Rows are points. A path goes straight from each point to the next, and from the last back to the first. The post is the endless flat space through its rows: a point in 2 columns, a line in 3, a plane in 4, and so on, so that a path can go around it. How many times does the path go around the post? Going back the other way cancels.

Post (2 x 3)
array([[ -2,  61,  16],
       [ 32, -54,  -4]])
Path (35 x 3)
array([[ 36,  -2, -34],
       [ -2,  16, -43],
       [-27,  11, -10],
       [-27, -26,  40],
       [ 39, -78,  20],
       [ 54,  73,  58],
       [ 29,  31, -14],
       [  3,  62, -50],
       [ 12,  30, -53],
       [ 73,  -4,  -6],
       [ 88,  -1,  38],
       [ 41, -65,  59],
       [ -6, -37,  36],
       [-41, -38, -35],
       [  7,  17, -42],
       [ 42,   8, -20],
       [ 53,  12,  24],
       [ 62, -58,  77],
       [ 27, -18,  26],
       [ 41,  -1,  85],
       [  1,  14,  82],
       [ 59,  16,  54],
       [ 77,   0, -17],
       [ 35, -36, -32],
       [-45,  71, -28],
       [-68,  55,  27],
       [-11,   9,  -3],
       [ 12, -15, -74],
       [ 53, -48, -15],
       [ 60,  23,  21],
       [ 29,   8,  59],
       [-13,  21,  29],
       [ 11, -26,  21],
       [ 21,  32,  48],
       [ 44,  18,  23]])
Times around: 0

Post (8 x 9)
array([[ 24, -28, -36, -13,  37, -13,  16,  54,  28],
       [ 36, -21,  -8, -52,  41, -31,  53,  44,   9],
       [-24,  14,   4,  33,   5, -15,   7,   4, -57],
       [-17,  41,  -3,  22, -70,  35,  -9, -33,  43],
       [-22, -23,  37,   9, -15, -24, -11,  38, -84],
       [-31,  47,  -6, -27, -32,  42, -35, -28,  15],
       [ 15,  14,  10,   0,  -7,  45, -19, -32,  16],
       [ 28,   3,  -1, -34,  24, -41,  -2,  19,  42]])
Path (12 x 9)
array([[-10, -26,  38,  11, -21,   9, -26, -44, -25],
       [ 10,   7, -26,  29,  10,  12,  15, -23,   6],
       [ 12,  20,   2, -44, -26,   4,  36,  28, -76],
       [ 13,  11,  35, -88,  37,  17, -59,  60, -37],
       [ 74, -10,  72, -47,  -8,  41, -54,   2, -65],
       [  3, -21,   9, -30, -18, -45,  33, -14, -31],
       [  8, -35,  -2, -20,  22, -34, -31,  11, -17],
       [ 42,  14, -54,  -6,   6, -39,  13,  16,   0],
       [ 46, -20,  23, -26,  -1, -11,  10,  95, -28],
       [-26,  35,  17, -14,  -4,  -7, -49,  10,  25],
       [-10, -50,   0,  20,  43, -14,  12,  57,  36],
       [  9, -37,   5,  50, -10,  45,  28,  34,   8]])
Times around: 1

Post (17 x 18)
array([[  5,  33,  -8,   6,  37, -16,   6, -21, -21, -15,  -6, -14,  13,
         23,  11,  44,  36, -13],
       [-18,   4,  25,   3,  35,  80,   3,  -9,   6,  26,  28, -11,  39,
          4,  23,  17,   2,  15],
       [-28,  -4,   3,  31, -16, -31, -27, -19,  24,  31,   2,  -2, -38,
          9,   1,  39,   0,  11],
       [ -2,  27,  -2,  16,  12,  25,  -9,   4, -10,  36,   6, -27, -39,
        -35, -41,   9,  -3, -16],
       [ 46,   9, -23,  -3, -20,   3,  -7,  16, -34,  -3,   3, -29, -10,
          5,   7, -15,  22,  21],
       [ 16,  14,  15, -18,  23,  22,  31, -17,  10,  33,  14, -31, -16,
          9,  19,  46,  25,  36],
       [-46,   1,  44,   6,  64,  17,   1,   6, -17, -36,  25,  10, -21,
         10,  21,  28,  -3,   0],
       [ 13,   2, -32,   4,  41, -17,  26, -48, -11,  -9, -16,  -3,   8,
         18,  36,  32,   6,  41],
       [ -7,  29, -15,  -7,  12,   5,   5,  37,  13,  26,  22, -11,  -9,
        -27,   7,  23,   8,   4],
       [ 20,  24,  95, -21,   8,   5, -19,   5,  24, -21,   2, -25,  -7,
         26, -34, -32,   5,  39],
       [ 20,   9,  22,  11,  21, -10, -22,  -7,  43,  76,  17,  -9, -26,
         13,   8, -33,  38,  25],
       [-20,  20,  84, -13, -12, -42, -30,  19, -17,  23, -34,  11, -25,
          9,   0,   8, -46,  12],
       [-29,   4,   5,  -1,   7,  23,  13, -14,  -6,  -1,   3,  26,  24,
         17, -12, -10,  74, -15],
       [ 19, -12,   8, -26,   4,  25, -46,  37, -25,  30, -12, -15,   6,
          4, -24,  -8, -11,  39],
       [-41,   8, -52, -18, -23, -17, -31,   7, -20,  18,  -4,  -3, -33,
          3,  10,  -1, -26, -25],
       [-33,  -3,  37,   8, -11,  17,  -8,  62,   7,  52, -13, -17,  -4,
         39, -56,  -2, -32,  -9],
       [-32,  13,   0,  -1,  14,  28,  -1,  19, -27, -55, -72, -11,  13,
         12,  11,  32,   8,  -7]])
Path (32 x 18)
array([[  5,   0,  19,  17, -20, -34,  -8,  22, -13, -20, -45,  14, -22,
          0, -26,  24,  -8,  -6],
       [  2,   7,   0, -20,  -9,  37,  27,  16,   6,  22,  -1, -43,  11,
         30,   5,  -3,   4,  -1],
       [ 38,   6,  -3, -28,  16, -16,  39,  14,  -2,  55,  15, -20, -34,
         -5, -18,  -8, -16,  -6],
       [ -4, -18,  62,  -9,  23,  28, -25, -14, -14, -30, -16,  13,  26,
         42, -14,  28, -32,  38],
       [ -3, -42,  -6,  -5, -12, -20, -14,  -5,  -2,  23, -42,  21, -26,
          2,   1,   9,  22,   0],
       [ 15,   3, -18,   2,  42, -31,  22, -59,   5,  44,  19, -45, -26,
          5,  19,  10, -12,  -9],
       [-31,   4, -15,  16,  19, -58,   5,   7,   8,  27,  -8, -20, -39,
         41,  17,  27,  -8,  19],
       [-42,   5,   8,  17,  -5,  18, -41,  33,  11,  32,  23,   6, -17,
         25,  -7, -15,  24,   0],
       [ 64,  81,  40,  17, -19,  14,  -5,  14, -26,  -4, -32, -32,   0,
        -29, -16,   5,  15,   7],
       [  6,  -7,   7, -48, -29,   7, -40,  13,  14,  28, -18,  27,  10,
         24,  18,  21,  14,  43],
       [ 11,  44,  -5,  48,  -4,  23, -27,  28,  38, -12,   9, -23, -28,
          1,  35, -16,  22,  30],
       [-25,  35,  15,  33,  29,   1,   6, -15, -39,  47,  12,  -2,  28,
         22,   1,  28,  19, -15],
       [-38, -11, -17,   3,  27,  35,  22, -21,  -9,  25,  13,  -7,  17,
          3, -37,  -5,  18,  -3],
       [ 17,  15, -33, -13,  -9,  -5,  41, -23,  -4,   4,  -5, -61,  -9,
         12,  49,  50, -14, -15],
       [ -1,  -7, -21,  13, -16, -10, -43,  20,   5,   4, -31,   6,  -9,
        -27,   8,  48,  10,  20],
       [  5,  12,  -4,  15,   0,  24,  -2, -44,  18,  27, -20,  14,  35,
         43,   2,  16,  32,  31],
       [-24,  -6,  17,   7,  26,  61, -41,  35, -18,  31,  -4,   6,   8,
         11,  -2, -27,  -5,  13],
       [  5,   3, -18,  32,  15,  -7,  -8,  50, -21, -31,  10,   0, -46,
         36, -24,  -3,  -4,  27],
       [ 15,  27,  -2, -17,  26,  14,  -8,  36, -14, -43, -11, -33,  10,
         33,  12,  12,  -3,  33],
       [ 14,  12,  21, -27,   4,  19,  11,  11, -13,  33,   6, -29, -28,
          1, -40, -12,  -8,  36],
       [ 31,   3,  27,  17,  -6, -49,   2,  63, -18,  17, -14, -22, -11,
          7,   7,  36,  53,  31],
       [ 12,  -2, -24,  -9,  23, -10,  -5,  50, -41,  25,  17, -39,   6,
         30, -35,  20, -36, -26],
       [ 33,  25,  42,  13,  20,  59, -33,  57,   3,  53,   8, -51,   2,
          5, -22,   7, -37, -30],
       [ 16,  38,   1, -10, -11, -24,  55, -20,  -2,   5, -33,  14, -30,
        -23,  45,  35,   4,  32],
       [ 16,  28, -35,  -8, -21,  -7, -17, -22,  -3,   9, -11, -17, -44,
        -13,  23,  17,  30,  55],
       [ 13,  -1,   0,  33,  -5, -15, -41,   3,   3, -29, -40,   7, -41,
          0, -21,  11,  14,  30],
       [-11,  15,  50, -21, -26,  -8, -23,  -3,   6,  51,  27,   1, -24,
         10, -21,   1, -15,  -1],
       [ 10, -30,  40,  41,  36, -24, -15, -25,  -5,   1,  38, -10, -27,
         14, -31,  49,   4,  22],
       [-34, -26,  21, -20,  18,   1, -25, -40, -41, -14, -16,   0, -11,
          7,  27, -20, -15,  20],
       [-13,  37,  23,  12,  41,   6,   0,  18, -27,  20, -12, -19,  10,
          2, -15,   9,  19,  -6],
       [ -7,  30,  19, -39, -35, -10, -41,  -6, -20,  15,  -9,  -2,  17,
         43,  -5, -27,  -9,   3],
       [ -9,  24,  18,  20,  35,  18, -40,  29,  -9, -21, -46,  -8,  28,
         23,   4,  13, -32,  -4]])
Times around: 0

Post (17 x 18)
array([[ -1,  19,  -7, -52,  46,  26, -27, -10,   0,  64, -47, -13,  19,
         17, -36, -17,  13,  61],
       [ 20,  -3,  -9,  14, -30,  14, -26,  -8,   8,  -6,  16,  14, -24,
        -28,  17,  10, -32, -15],
       [ -1, -38,  24,  17,   1, -41,   7,  21,   3,  17,  -7,  29,  21,
        -23, -14,  22, -23,  16],
       [-12, -20, -10, -32, -32,  14,   1,  -2,  19,   6,  13,  27, -25,
        -25,  38,  16,  22,  28],
       [ 21, -24,  20,  16,  24, -45,  -5,  26, -29, -31,  -1,  17,  -4,
         53, -15,  -6, -11, -12],
       [-35, -13, -21,   4,  72,   3, -40, -19, -23,   8,  -7,  -8,  26,
         43,  -8, -12,  37, -12],
       [ 16,   7,   7,  -9, -24,  34,   2, -51,  38,  -3,  14, -19,   6,
          4,  29,  14,  12,  22],
       [  6,  20,   0,  11, -28,  -8,  11,  17,  -5,   0,  39,  -6,   7,
        -12,  65,  40,  -1, -39],
       [  0, -17,  11,  10,   8, -53,  20,   5, -18,  -7, -17,  48, -30,
         -2, -14, -31,  -6, -16],
       [ -9, -10,  10, -18,  16, -67, -10, -19, -31, -17,  -8,  18,  -5,
        -11,   4,  -6, -22,  18],
       [  8,  -5,  24, -43, -25,  47, -37,   1,  24,  21,   8,  12,  15,
        -40,  29,  -5,  16,  -7],
       [ -4,  24,  20, -41,  33,  41, -41,  11,  36,  29, -24, -19, -10,
        -29,   5,  10,  33,  17],
       [ -6,   8,  -2,  -4,  16,  24,   4,  14, -31, -11,  41,  -3,  18,
         -2,  -3,  36, -12, -39],
       [ 15, -17, -27, -31,  94,   7, -30,  -2, -15,  23, -16, -20,  17,
         10, -15, -19,  -3,  20],
       [  8, -14,  24,  27,  13,  34,  -1,   5, -58,   5,  21,   4,   1,
          9,  21,   9,  24, -20],
       [  0,  -7,   8,  17,  31, -45, -16,   8,   9, -15,  24,  38,  -5,
        -10, -12, -26,  10,  20],
       [ 20,   8, -12, -15, -36,   1,  -1, -14,  12,  -3,  11, -15,  -1,
        -43,  26,  16,  34,   9]])
Path (28 x 18)
array([[  9, -11, -35, -54,  27,   6, -20, -54, -36,  15, -26,  34, -25,
         28,  15, -19,  20,  -9],
       [ 43,  15, -19,   8,   3,  38,   6, -10,  12,  -6,  31, -23, -16,
         12, -18,  -6,  43, -50],
       [ -1,  -8,  66,  42,  13, -10, -15,  95,   7,  28,   0,  17, -17,
         22,  -4,  -2, -52, -41],
       [  9, -22,  39,   5, -16,  18,  26, -51,  12,  -8,   8,  -1,  15,
         14,  33, -27,  16,  53],
       [  8,  26,   7,  25,  48, -35, -47,  32,  -6, -16,  24,  13,  12,
        -48,  22,  10,   5, -36],
       [  7,  29,  56, -13, -54,  25,   6,  37,  24,  63, -39,  31,  15,
        -58, -12,  36,  52, -26],
       [  3,  -5, -23, -22, -21,   7,  30, -36, -23,  15, -11,   7, -39,
         -8,  -1,  30, -49,  -3],
       [ 10, -30, -19,  -3, -50,  59,   5,  -6, -18,  44,  16,  11,  21,
        -16, -11,  -1, -43,  16],
       [-14, -42,  -2,   0, -16,  22, -16,  38,  -3,  33,  24,  48,  -5,
        -62,  73, -10,  29,  22],
       [-16,  -5, -10,  30, -54, -33, -16,  -4,  42, -35,  17,  66, -11,
         32,  44, -24,  69,   5],
       [ 30, -16, -40, -74,  -7,  -7,   2,  -4,  15,  32, -34,  29, -42,
        -23,  47, -12,  24,  -6],
       [ -2, -12, -21, -30,  -3,  -8, -16,  -6, -52,   3,  41, -14, -13,
        -27,   1,  11,  -9,  15],
       [-35,  25, -58, -33,  25,  27, -55,   3, -11, -36,  91,   2, -12,
         11,  60,   8,  11, -49],
       [ 46,   2,   2, -12,  -6,  33,   7, -39, -17,   7,  56,  18,   4,
        -40,   0, -16, -11, -51],
       [ 27, -10,  29,  52,  -7,  47,  54,   2,  11, -13,  -3,  28, -30,
         57, -37,  67, -16, -34],
       [-44,  -6, -17, -11,  10, -18,  44,  15,  -3,  23,  -1,  31,   7,
        -28,  -5,  61, -33,  16],
       [ 13,  38,  -8, -22,   9,  10, -29,  14, -23, -45,  51, -37,   8,
         -8,  41,  20, -15, -52],
       [-11, -19,  18, -10,  29,  12,  47, -70, -74,   4,  23, -53,  20,
         32,   3,  29,   7,  23],
       [ 48,  -2,  10, -13, -13,  47, -17,  -4,   6,  11, -18,  13, -39,
         72,   8, -25,  32, -22],
       [ 10, -15, -44,  -1,  36,  -5, -53, -27,  13, -11, -14,   4,   6,
        -46, -19,   7,  28,  25],
       [ -8,  48,   2, -29,   2,  -8,  36, -11, -26,  12, -47,  -6, -10,
         42, -23,  23, -51,  30],
       [ -9, -37,  55,  11,  31,  16,  -2,  40,   0,  13, -13,   6, -23,
        -42, -12,   1,  19,  19],
       [-22, -82, -25,  -6, -36, -46,  -3, -61,  -1, -24, -18,  46, -17,
         35,  -2, -26, -10,  13],
       [  8,  18,  -6, -15,  -3,  13,   5,  31,  11,  58,  23,  35,  12,
        -64, -17,  13,   5, -24],
       [ 16, -19,  15, -15,  59,  37, -36,  34, -13,  33,  -6,   4,  42,
         47,  -8,   2,  29,  29],
       [ 71,  22,   2, -30, -18,   1, -33, -21,  18, -47, -16, -24, -40,
         18,  40, -39, -18,  -9],
       [-50,  37,  14, -21,  21, -42,  -6,  18, -16, -26,  14,  25, -30,
          1,  23,   7, -13,   1],
       [ -7,   3,  22, -14,  -4, -12, -62,  26,  85,  11, -34,  21, -11,
        -53,  13,   2,  26,  -4]])
Times around: 0
